Every row gives one point. The ring and each string are closed loops that go straight from each point to the next, and from the last back to the first. Before rounding, they use only three directions, however many columns there are. Count how often each string passes through the ring. Passing back the other way cancels.
In the rows, 128 means zero.

Ring (6 x 3)
[[150 122  95]
 [123 155  91]
 [ 84 152  96]
 [ 70 115 105]
 [ 99  84 115]
 [142  92 107]]
String (25 x 3)
[[118 112 113]
 [121  95  84]
 [135  72  93]
 [142  66 121]
 [134  86 144]
 [117 112 122]
 [114  95  83]
 [122  68 101]
 [121  62 118]
 [118  81 140]
 [113 105 128]
 [110  98  84]
 [111  80  93]
 [115  64 115]
 [114  74  97]
 [112  95  91]
 [114 111 120]
 [123  89 135]
 [130  82 143]
 [124 100 131]
 [117 105 104]
 [124  89  92]
 [140  66  95]
 [143  79 128]
 [127 105 128]]
Times through: 3

Ring (10 x 8)
[[180 130 161 155 157 103 156 128]
 [168 176 166 153 148 104 148 143]
 [139 198 161 150 141 107 138 152]
 [ 99 196 144 145 136 111 123 155]
 [ 76 175 126 143 136 113 116 150]
 [ 66 140 112 142 140 114 114 140]
 [ 75 100 110 144 147 113 121 128]
 [109  71 126 148 158 110 138 117]
 [143  75 142 152 162 107 150 115]
 [166  94 152 154 161 105 156 119]]
String (15 x 8)
[[116 100 105 147 150 109 128 123]
 [107  80  89 146 151 110 124 117]
 [ 75  59 100 144 154 113 124 116]
 [ 45  64 135 144 155 117 129 123]
 [ 48  81 112 142 149 116 119 126]
 [ 67 102  71 141 141 113 105 127]
 [ 99 125  81 143 140 110 112 131]
 [120 135 111 147 144 109 126 133]
 [ 87 125 135 146 147 112 129 135]
 [ 55 110 152 144 150 116 130 136]
 [ 34  80 102 140 147 117 112 127]
 [ 54  67  80 141 148 115 111 119]
 [ 62  66 127 144 155 115 129 121]
 [ 78  86 158 147 157 114 140 127]
 [114 115 130 148 150 109 134 129]]
Times through: 0
String (8 x 8)
[[ 64 161  80 140 131 114  99 144]
 [ 43 147 100 139 135 116 104 144]
 [ 22 112 112 139 141 119 109 138]
 [ 64  95  80 141 143 114 109 126]
 [109 112  74 144 143 109 114 125]
 [106 126 135 147 148 110 132 134]
 [ 63 122 153 145 148 115 130 138]
 [ 32 145 116 140 137 117 108 146]]
Times through: 1

Ring (10 x 14)
[[200 128 120 107 117 137 121 117 133 127 149 109 140 101]
 [177 163 122 110 123 131 114 129 126 123 143 118 133  97]
 [151 177 125 114 126 126 109 137 123 120 137 124 128  98]
 [ 91 176 133 122 130 117 102 151 125 113 125 131 120 107]
 [ 59 151 137 126 129 114 100 154 131 111 119 131 117 118]
 [ 51 122 134 128 126 114 103 151 138 110 119 126 120 125]
 [ 70  86 125 127 121 118 108 142 146 113 125 115 127 129]
 [108  68 116 122 116 124 115 131 150 118 133 106 135 127]
 [154  69 114 116 113 131 121 120 149 123 142 101 141 120]
 [189  89 116 110 113 136 124 114 143 126 148 102 143 111]]
String (8 x 14)
[[235 147 130  99 116 144 125 109 127 131 154 111 142  94]
 [208 169  94 111 123 130 114 129 125 125 152 110 141  87]
 [170 157  98 117 124 125 111 136 129 121 144 112 136  95]
 [144 132 125 115 121 128 113 131 134 120 137 117 132 109]
 [167 130 145 107 118 136 119 120 132 125 140 118 132 110]
 [227 120 148  97 112 148 130 102 133 132 151 111 141 104]
 [249 112 110 102 111 144 129 105 136 132 160  99 150  97]
 [243 122 123 100 113 145 129 104 133 132 157 105 146  97]]
Times through: 1
String (13 x 14)
[[ 73  39 101 131 116 116 111 139 158 113 129 101 136 135]
 [ 89  45 131 122 114 125 117 128 155 117 129 107 133 137]
 [ 88  45 140 121 113 127 118 126 154 118 128 109 132 138]
 [104  89 142 118 118 127 115 129 144 118 129 116 129 127]
 [115 113 122 120 121 123 111 136 139 117 133 115 131 116]
 [ 85 101 103 129 123 115 106 147 144 113 129 112 131 120]
 [ 38  88 110 135 124 109 102 154 148 108 120 115 125 130]
 [ 21  89 135 132 124 111 102 153 147 108 114 123 119 137]
 [ 43  94 165 122 122 121 109 140 143 113 115 128 118 138]
 [ 94 109 152 117 120 126 113 133 139 117 126 123 124 125]
 [ 99 111 111 125 122 118 108 143 140 115 131 114 130 117]
 [ 94 102 104 127 122 116 107 144 143 114 131 111 132 119]
 [ 84  82  83 133 121 111 105 149 149 112 131 104 135 121]]
Times through: 2

Ring (8 x 14)
[[191 142  98 127 104 111 118 109 135 157 158 154 162 100]
 [194 160 119  99 123  99 100 105 115 152 165 152 165 106]
 [161 168 150  81 151 105  95 123 104 138 161 138 147 113]
 [ 99 155 172  93 169 133 113 154 115 123 144 120 117 117]
 [ 67 141 172 112 166 150 132 166 128 122 135 116 107 118]
 [ 54 120 149 150 139 165 161 163 152 136 130 125 111 114]
 [ 96 113 114 166 111 157 163 147 162 149 134 138 128 105]
 [147 120  94 158  98 137 146 129 157 155 144 148 145  99]]
String (24 x 14)
[[114 143 147 113 148 135 122 149 129 131 143 127 123 111]
 [104 153 162 104 149 128 126 133 117 142 152 135 138 119]
 [ 89 168 192  76 177 124 110 141  99 130 153 125 128 126]
 [110 169 185  69 186 122  94 155 100 114 148 116 115 119]
 [138 152 150  92 166 127  96 161 120 112 140 116 110 106]
 [143 147 138 105 150 126 106 149 126 125 144 126 122 105]
 [155 146 131 106 147 125 103 149 128 124 143 126 122 102]
 [134 149 140 111 135 122 122 125 123 147 154 141 146 112]
 [180 178 145  78 131  87  99  85  94 165 179 160 183 118]
 [225 185 129  70 120  69  84  68  89 171 188 169 199 114]
 [219 159 106  98 120  94  90 107 117 148 164 150 163  99]
 [192 145 106 114 124 113 102 128 131 138 151 140 143  97]
 [156 145 123 117 127 121 117 127 130 144 152 141 144 105]
 [171 161 130 103 119 101 115  95 113 165 170 159 175 113]
 [208 175 125  85 114  79  98  72  98 174 184 169 196 114]
 [223 176 122  79 123  79  84  86  99 159 178 160 182 108]
 [191 154 119  98 137 108  92 132 121 131 153 135 139 100]
 [154 150 133 106 139 119 109 134 124 136 151 135 137 106]
 [146 142 130 113 143 128 111 148 132 127 142 128 124 103]
 [127 159 155  98 143 117 118 121 113 148 159 142 150 118]
 [118 173 179  75 161 110 108 118  95 145 164 139 151 125]
 [103 177 197  60 189 117  94 145  90 120 154 119 124 124]
 [109 150 165  91 180 138 100 177 121 102 133 106  95 109]
 [116 139 146 110 164 142 110 175 134 109 131 111  98 104]]
Times through: 4
String (24 x 14)
[[113 162 168  90 155 119 115 128 108 141 157 136 142 121]
 [123 180 186  63 170 105  98 120  88 140 166 136 148 126]
 [155 178 169  61 172 102  81 131  92 126 160 129 138 116]
 [173 168 147  75 158 104  83 132 104 127 157 131 137 108]
 [170 150 127 102 144 117  97 142 125 126 147 129 129 101]
 [208 160 117  90 138 100  82 127 116 131 156 137 143  98]
 [184 149 115 108 130 112 101 129 127 137 152 139 142 100]
 [141 146 132 117 129 122 123 124 127 148 153 143 147 110]
 [171 160 127 106 115 101 117  91 114 168 171 161 178 114]
 [228 165 101 102  96  80 103  69 111 179 182 175 200 106]
 [241 152  82 114  99  92  96  96 127 158 166 160 174  94]
 [213 143  91 120 113 109 101 122 136 142 153 145 149  93]
 [231 159  96 104 105  88  95  91 118 161 171 161 178  99]
 [209 169 118  93 113  85  99  81 106 168 178 165 187 110]
 [226 174 118  81 122  79  84  87 101 159 177 160 181 106]
 [199 157 119  94 138 104  87 128 118 132 155 136 142 100]
 [185 163 134  85 147 103  87 128 111 131 157 135 142 105]
 [147 146 133 109 144 125 109 145 128 129 145 129 127 105]
 [126 154 149 105 140 121 121 125 118 146 156 140 146 116]
 [123 171 174  77 162 111 105 124  98 140 161 136 145 122]
 [114 174 188  64 182 115  94 143  94 122 155 122 127 122]
 [114 160 174  78 183 128  95 165 109 108 141 111 106 113]
 [123 145 149 104 161 135 109 163 127 116 138 117 109 107]
 [122 146 146 109 150 132 117 149 127 128 143 126 123 109]]
Times through: 3

Ring (10 x 14)
[[195 134 124 139 154 179 111 141 170 140 110 129 118 133]
 [172 169 129 149 135 184 108 144 161 137 115 149 129 134]
 [136 181 127 152 123 178 108 138 148 128 128 161 149 124]
 [109 169 116 151 124 166 111 128 138 120 141 160 169 111]
 [ 85 123  98 140 140 143 116 112 130 112 156 142 188  92]
 [ 82  83  99 129 157 131 121 107 129 112 163 129 186  85]
 [ 95  58 112 120 170 129 125 109 132 118 161 122 172  88]
 [125  50 123 116 179 137 125 117 143 127 151 116 149  99]
 [164  66 125 120 178 152 121 127 158 135 132 113 129 114]
 [192 100 122 130 168 168 115 136 169 140 116 117 118 127]]
String (18 x 14)
[[ 72 126  75 145 137 136 115 104 127 104 161 137 208  82]
 [ 81  90  58 137 154 125 118  96 132 103 161 116 210  75]
 [ 60  66  95 125 161 120 124  99 121 107 174 127 199  75]
 [ 51  52 139 114 165 122 129 108 113 115 181 142 179  82]
 [ 86  26 116 110 182 119 129 105 128 117 170 115 172  82]
 [135  35  93 116 187 130 124 108 149 123 148  97 159  92]
 [146  88 103 130 166 150 118 121 153 127 136 117 151 106]
 [132  97 143 126 159 156 120 130 144 132 142 139 137 114]
 [137 107 141 129 156 160 118 132 146 132 138 140 137 116]
 [177 103  98 134 165 160 114 127 165 132 121 112 139 116]
 [226 117  89 140 167 176 110 135 185 140  99 102 119 131]
 [240 160 107 149 151 194 105 148 189 146  88 120 105 146]
 [192 150  94 148 147 177 107 135 172 133 108 124 136 127]
 [143 132 119 140 146 164 113 130 151 129 132 139 147 116]
 [123 145 144 140 137 168 114 135 141 130 139 159 145 119]
 [135 139 109 143 142 162 113 127 149 125 134 140 157 112]
 [121 161  86 153 130 161 109 121 146 117 136 142 178 105]
 [ 72 164  97 152 120 151 112 115 125 109 156 159 199  93]]
Times through: 0

Ring (7 x 14)
[[ 89 122 127 162 191 151 124 162 114 157 152 146  99 155]
 [113 134 121 195 167 154  95 164 121 156 117 118 156 107]
 [131 135 124 167 117 148 106 142 129 137 101 111 168  83]
 [124 122 136 110  89 139 148 116 131 120 118 130 126 106]
 [133 131 123  50  69 122 159  96 138  91 131 139 102 111]
 [129 140 111  67 101 122 139 111 135  98 138 138 105 117]
 [ 99 127 121 120 165 139 134 143 120 135 155 148  89 151]]
String (30 x 14)
[[150 143 116  85  60 126 130 103 141  94 104 116 150  74]
 [130 120 137  40  51 124 180  86 138  91 130 143  94 115]
 [133 123 132  27  47 120 180  82 139  84 133 145  90 115]
 [134 127 127  23  51 117 176  82 140  81 135 145  88 116]
 [104 111 140  54 102 130 184 104 127 110 157 161  61 155]
 [129 130 121  35  74 119 165  93 137  87 141 146  87 123]
 [161 157  96  14  43 104 137  81 149  60 121 126 122  81]
 [107 120 128  56 115 127 170 110 128 108 159 159  64 154]
 [101 118 132  94 134 137 158 126 123 126 154 153  78 152]
 [129 140 113 106 114 131 122 126 132 113 126 128 128 106]
 [108 126 125 107 137 137 141 131 125 126 145 144  96 138]
 [ 89 115 133 110 162 141 154 138 118 138 164 159  69 168]
 [ 81 118 126 123 193 143 143 152 114 146 174 162  63 180]
 [ 89 124 122 144 194 145 126 158 115 150 161 151  86 163]
 [124 145 107 149 150 139  97 149 127 131 124 122 144 105]
 [123 144 109 156 150 142  96 151 127 135 122 120 148 103]
 [ 99 132 119 190 195 154  99 171 116 161 137 131 130 133]
 [ 82 119 131 210 219 163 108 182 109 179 146 139 116 154]
 [ 87 115 137 180 189 158 126 165 113 166 145 143 107 152]
 [105 122 131 140 147 146 134 142 122 141 137 139 112 133]
 [129 141 115 149 127 141 105 141 130 129 113 117 154  93]
 [117 131 125 151 137 146 118 143 125 138 122 126 137 111]
 [102 118 138 181 158 157 124 156 118 159 125 130 132 125]
 [136 141 122 208 125 155  83 156 129 149  84  96 202  62]
 [149 147 115 177  99 146  87 140 135 130  80  94 202  51]
 [146 142 121 160  89 144 102 132 135 125  86 101 188  59]
 [122 119 141 138  97 147 141 126 129 132 110 125 140 101]
 [107 111 145 117 113 145 160 124 124 133 133 142 103 132]
 [107 101 157  90  83 142 186 106 127 124 133 149  90 134]
 [135 123 137  73  53 131 163  95 137 100 114 131 122  97]]
Times through: 0

Ring (10 x 14)
[[ 67  92 138  85 106 122 164 180 126 108 149 159 112 125]
 [ 87  97 134  80 113 129 155 185 132 124 127 163 113 119]
 [119 107 127  82 123 140 140 178 137 139 106 160 116 107]
 [139 121 106  87 123 135 144 157 136 131 117 136 111  94]
 [138 126  97  97 119 130 150 136 130 115 142 119 111  90]
 [138 126 103 108 120 134 146 119 125 108 153 116 118  91]
 [140 116 136 134 130 158 118  87 113 109 160 133 150 103]
 [128 106 155 140 131 165 110  86 109 110 160 148 160 114]
 [ 91  95 158 125 119 149 131 117 111 102 167 156 147 125]
 [ 65  91 147 101 107 128 157 155 117  98 167 156 124 128]]
String (31 x 14)
[[159 127 108 107 130 147 129 122 130 127 127 128 126  88]
 [143 117 128 113 130 153 123 121 125 126 131 141 136 100]
 [115 112 122 104 118 135 145 136 124 111 149 136 122 105]
 [125 125 100 109 114 126 155 115 121  96 170 110 115  93]
 [138 128 105 124 119 135 143  91 116  94 177 106 127  91]
 [163 122 136 145 137 169 103  67 112 114 155 130 159  97]
 [165 117 152 153 143 181  89  60 110 120 149 142 172 103]
 [153 115 156 161 139 178  93  47 103 106 170 137 176 107]
 [112 109 137 129 120 145 134  99 111  96 176 133 141 111]
 [112 107 137 116 121 144 135 122 118 108 156 143 136 112]
 [109 106 135 111 119 141 139 130 120 110 153 144 132 112]
 [ 88 101 141 117 112 135 147 122 112  93 177 141 133 119]
 [ 79  92 159 127 114 144 138 114 107  92 181 153 146 129]
 [ 67  86 167 124 112 143 140 123 106  92 181 160 146 135]
 [ 79  89 164 117 116 146 135 134 112 105 162 165 144 131]
 [ 97  99 144 107 118 142 139 141 120 112 149 155 132 119]
 [ 80 101 129  96 108 124 161 156 122 101 162 144 115 117]
 [ 56  95 128  85  99 111 178 175 123  94 169 146 104 124]
 [100 104 133 100 116 136 146 149 124 113 146 149 123 114]
 [105  97 149  99 123 148 132 158 126 129 125 168 134 119]
 [ 89  91 149  82 119 140 142 189 132 134 113 178 122 124]
 [109  95 150  86 127 151 129 182 134 146  98 181 129 119]
 [117 102 140  91 126 148 131 168 132 139 109 168 128 113]
 [111 107 128  95 119 137 144 155 128 121 133 149 121 109]
 [125 108 132  95 126 147 132 157 131 135 115 157 127 107]
 [149 112 133  91 136 159 117 164 138 155  86 166 131 102]
 [159 119 116  79 135 151 125 176 145 160  76 158 118  93]
 [135 124  90  70 118 123 159 180 143 133 110 132  94  89]
 [111 116 104  87 112 122 162 158 131 111 144 129 104 100]
 [134 113 129 105 127 149 129 135 127 127 128 147 131 103]
 [150 122 116 104 130 148 128 132 130 130 123 137 127  94]]
Times through: 0
String (26 x 14)
[[ 95 104 131 104 114 133 150 142 121 105 158 143 123 114]
 [ 48  90 140  98  98 116 173 158 115  84 185 147 115 130]
 [  7  81 136  81  83  94 201 189 116  71 199 149  96 140]
 [ 78  91 151  98 114 137 146 162 122 114 145 166 128 127]
 [ 54  86 144  80 104 120 167 192 126 109 147 168 111 131]
 [ 50  93 122  69  96 104 186 202 130 102 154 151  92 124]
 [ 91 103 126  88 111 126 158 168 128 113 142 149 112 114]
 [115 107 134 103 122 144 136 144 125 122 135 151 129 110]
 [ 93 107 115  81 109 120 165 175 131 113 141 142 103 109]
 [136 109 126  73 130 147 131 193 145 158  78 170 116 103]
 [159 114 133  89 139 162 112 165 141 162  76 169 132 100]
 [141 113 129  99 131 152 124 147 132 139 110 154 130 102]
 [138 115 125 100 128 148 129 143 130 132 120 147 128 101]
 [162 133  89  85 127 135 142 152 141 136 109 124 106  81]
 [148 134  81  88 119 123 157 144 136 118 134 110 100  81]
 [158 121 125 114 135 158 117 118 127 132 122 141 138  95]
 [132 115 126 110 125 147 131 126 124 120 139 140 132 103]
 [150 119 127 120 132 156 119 107 122 122 138 136 141  98]
 [120 111 128 109 121 142 137 130 122 114 146 141 129 106]
 [122 118 118 118 118 137 143 108 117  99 169 122 128 101]
 [153 118 144 152 136 170 103  58 107 106 167 131 165 102]
 [166 111 172 166 149 195  73  47 104 123 148 154 190 110]
 [144 105 176 164 142 187  84  52 101 112 163 155 186 117]
 [120  99 171 151 132 172 103  75 103 106 169 155 172 122]
 [125  93 189 155 139 186  86  76 103 119 152 173 185 128]
 [122 101 157 123 130 162 114 118 117 123 138 162 152 117]]
Times through: 2
